Rows are points. To make a cloud, some directions were put in groups of two or more. Within a group, all points are equally far from the middle, so they leave a hole (a ring in 2 directions, a hollow ball in 3). The other directions are filled evenly. Then the cloud was stretched, turned, moved and blurred a little. Count the holes, and give their numbers of directions, smallest first.
In the rows, 128 means zero.

Cloud, 15 rows:
[[ 96 102]
 [162 159]
 [ 99 117]
 [150 147]
 [113 159]
 [109 188]
 [164 175]
 [ 73 185]
 [148 118]
 [132 178]
 [159 164]
 [102  99]
 [125 164]
 [ 70 157]
 [143  91]]
Holes: 0

Cloud (20 x 3):
[[ 76 156  61]
 [171 160 162]
 [112 138 113]
 [140 134 104]
 [ 91 171 112]
 [137  89 158]
 [ 82 118 191]
 [175 148  46]
 [ 98 123 120]
 [ 90 196 119]
 [106 140  99]
 [108  90 131]
 [152  59  97]
 [100 142 107]
 [104 148  70]
 [131 124 126]
 [ 87 175  97]
 [101 151 118]
 [144 112 162]
 [183 143 120]]
Holes: 0

Cloud (32 x 4):
[[167 129 117 181]
 [186 151 141 163]
 [144 185 171 124]
 [170  96 129  93]
 [159 170  76 112]
 [160 119  74 117]
 [102 125 159 162]
 [110 116 158  83]
 [167 104  99  93]
 [ 98 164 159 156]
 [124 198 112 159]
 [173 169 123  78]
 [142 177 151  77]
 [102 185 139 160]
 [103 167 164 151]
 [101 137 140  72]
 [ 85 124 103 154]
 [127 198 121 162]
 [102 110 102 165]
 [186 106 146 106]
 [120 192  86 115]
 [ 82 154 126 161]
 [ 80 133 107 155]
 [ 83 143 101  99]
 [145 185  77 121]
 [184 154 121  83]
 [131 108 104 177]
 [ 75 152 104 144]
 [110 136 181 114]
 [ 78 158 107 146]
 [ 82 168  97 122]
 [167 180 162 103]]
Holes: 2 (2, 2)

Cloud (52 x 6):
[[156 134 118  93 194 124]
 [ 98  77 118  67 141 130]
 [186 149  79 123 111 150]
 [120 159 143  76  84 113]
 [ 66 116 126 126 165 147]
 [147 136  70 158 128  81]
 [ 90 104 107 163 150  74]
 [149 139 150  80 158  75]
 [100 110 150  87  85 143]
 [ 77 125 157  91  94  97]
 [126  94  55 135 136 132]
 [127 156  86  74 169 179]
 [ 85  82 136  96 163 129]
 [171  89 164 150 146 154]
 [156 100  64 111 169 123]
 [152 141 129 107 194 130]
 [145 145 114  73 188 207]
 [146  61 133  83 141 129]
 [ 83 141 156 138 121 159]
 [145 158  74 142 158  93]
 [105  84  99  80 166 201]
 [147 110 115 162  95  85]
 [150 138 101 168 118  79]
 [ 92 115  86 155 110 166]
 [119 105  82 151 170  96]
 [122  96 133 159  97  86]
 [ 96  80 143 116 174 188]
 [ 89 109 143 157 135 188]
 [ 83 119  74  63 128 129]
 [166 146 123 160 114 109]
 [174 141 153 156 156 171]
 [125 161 126 101 189 152]
 [192 106  95 135  95 150]
 [ 91 155 134 112 175 167]
 [136 143 111  70 182 211]
 [ 72 145 144 136 143 150]
 [153 153  55 116 149  89]
 [176 156 108  88  94 172]
 [147  96 106 135 192 135]
 [165 160  69  93 104  87]
 [108  72 128 120 180 161]
 [170 144 144 101  97  85]
 [171 140 144 142 106 104]
 [ 76 134 159  77 128 105]
 [150 124 136 136 181 105]
 [135  75 161 147 126 140]
 [107  90  71  84  94  98]
 [139 123  61 150 148  88]
 [153 102  81 127 186 133]
 [161 168  72  97 113 142]
 [181 140 161 138 119 151]
 [ 79 177 100 137  94 111]]
Holes: 2 (2, 3)

Cloud, 87 rows:
[[128 101  86  69 133 107 120  50]
 [103 158 136  69  92 110 100  76]
 [122  83  83 131 145  91 102 118]
 [158 149  59 129 143 163 166  46]
 [ 80 127 113 136  95 163  78 129]
 [185 126 156  67 152 118 104 112]
 [103 176  87 148 128 161 145 132]
 [ 85 138 104 114 109 158 101 164]
 [ 80 115 146 109 148 169 136  70]
 [156  87 130 150 120 148  61  78]
 [110  83 149 104  76 157 119  49]
 [141 186  65 115 156 171 153  98]
 [100 151 210 121 139 130  97 102]
 [145 125 117 126 165 145  86  63]
 [ 76 113  98  71  96  94 128  63]
 [ 86 150 120 129 115 109  96 143]
 [ 84 177  75  85 168 150 146 102]
 [ 60 138 105 150 132 140 126 159]
 [140 140 135 151 223 130 131 163]
 [155 111 142  93 146 114  89  60]
 [ 95  96 123 178 160 179 150 127]
 [113 157 140 160  88 132 169 103]
 [118  85 106  95 200 161 133 140]
 [120 166 142  96 112 205 138 114]
 [114 173 158 111 116 135 108 181]
 [133 135 104 139  96  87 147  76]
 [105 121 138 178 203 177 172 155]
 [100 183  97 117 181 134 110 183]
 [ 99 177 110  88 140 128 114 112]
 [113 110  67  95 109 118 104 127]
 [104 118 141 139  94 162 120 148]
 [125 171  44  92 156 178 121  74]
 [113 155 103 152 107 141 129 172]
 [103  34 165  98 115 111  95 125]
 [152 105 138  94 175 109  90 162]
 [103 127  81 124 107 124  82 164]
 [154 109  74  94 163 147 186 102]
 [105  73 133  66 201 138 132 135]
 [160 171  90 126 184 170 113  92]
 [ 92 128 162 124 180 159 177  60]
 [143  76 147  98 156 148 160 114]
 [ 85 131 184  88 172 151 155  95]
 [115 142 120 134  83 121  95 150]
 [ 95 154 104  92 107 139 120 107]
 [158 111 121 167 136 168  98  69]
 [135  67 151 106 125 118 113  49]
 [ 72 127 103  76 113 153 157 105]
 [175 131 174 107 167 132 158  87]
 [ 45 135 134 138 129 125 103 112]
 [188 125 134 132 137 107 104 151]
 [ 90 175 137  89 121 176 125  89]
 [ 95 121  73  94 139 107 180  88]
 [118 138 154 113  92 158 195 101]
 [106 107 171 171 106 134 123 149]
 [148 157  99 171 157 111 146 103]
 [112 113 124 170  68 137 141 151]
 [ 70 153 134  92 149 169 196 106]
 [173 124 138 164 130 143  83  53]
 [ 95 128  82 156 105 125 127 154]
 [106 120 146  59 139 203 133 158]
 [144  82 109 137 144 150  57 112]
 [141 213  75 116 168 174 142  87]
 [193 146 138  99 159 156 167  66]
 [119 172 153 114 104 119 104 149]
 [ 55 154 161 141 187 157 123 103]
 [174 148 119 106 134 114 126 158]
 [121 129 171 141 144 172 171 137]
 [ 49 149  88 113 135 139 118 103]
 [128 127 103 104 171 104 128  96]
 [120 168 115 120 100 185 103 161]
 [166 117 136  99 155 115 181  48]
 [113  60 143 120 133 133 157  60]
 [159 111 128 173 127 166 110  49]
 [ 76 158  99 122 113 191  76 111]
 [117  92 155  91 100 168  86  81]
 [109 118 100 167  81 199 107 130]
 [121 161  91 161  77 158 117 104]
 [132 145 140 118 111 214 149 135]
 [115  95 115 140 142 200  75 129]
 [ 93 129 156 158 112 156 103  95]
 [158 102 128  65 170 137  85 152]
 [104 135 108 146 100 209 120  99]
 [110 165  87 147 188 114 140 132]
 [125 182  80 103 174 148  69  90]
 [ 80 113 150 109 168 174 109 149]
 [ 70 155 133 118 179 200 196  73]
 [140 109  90 144 137  96 117 113]]
Holes: 1 (2)
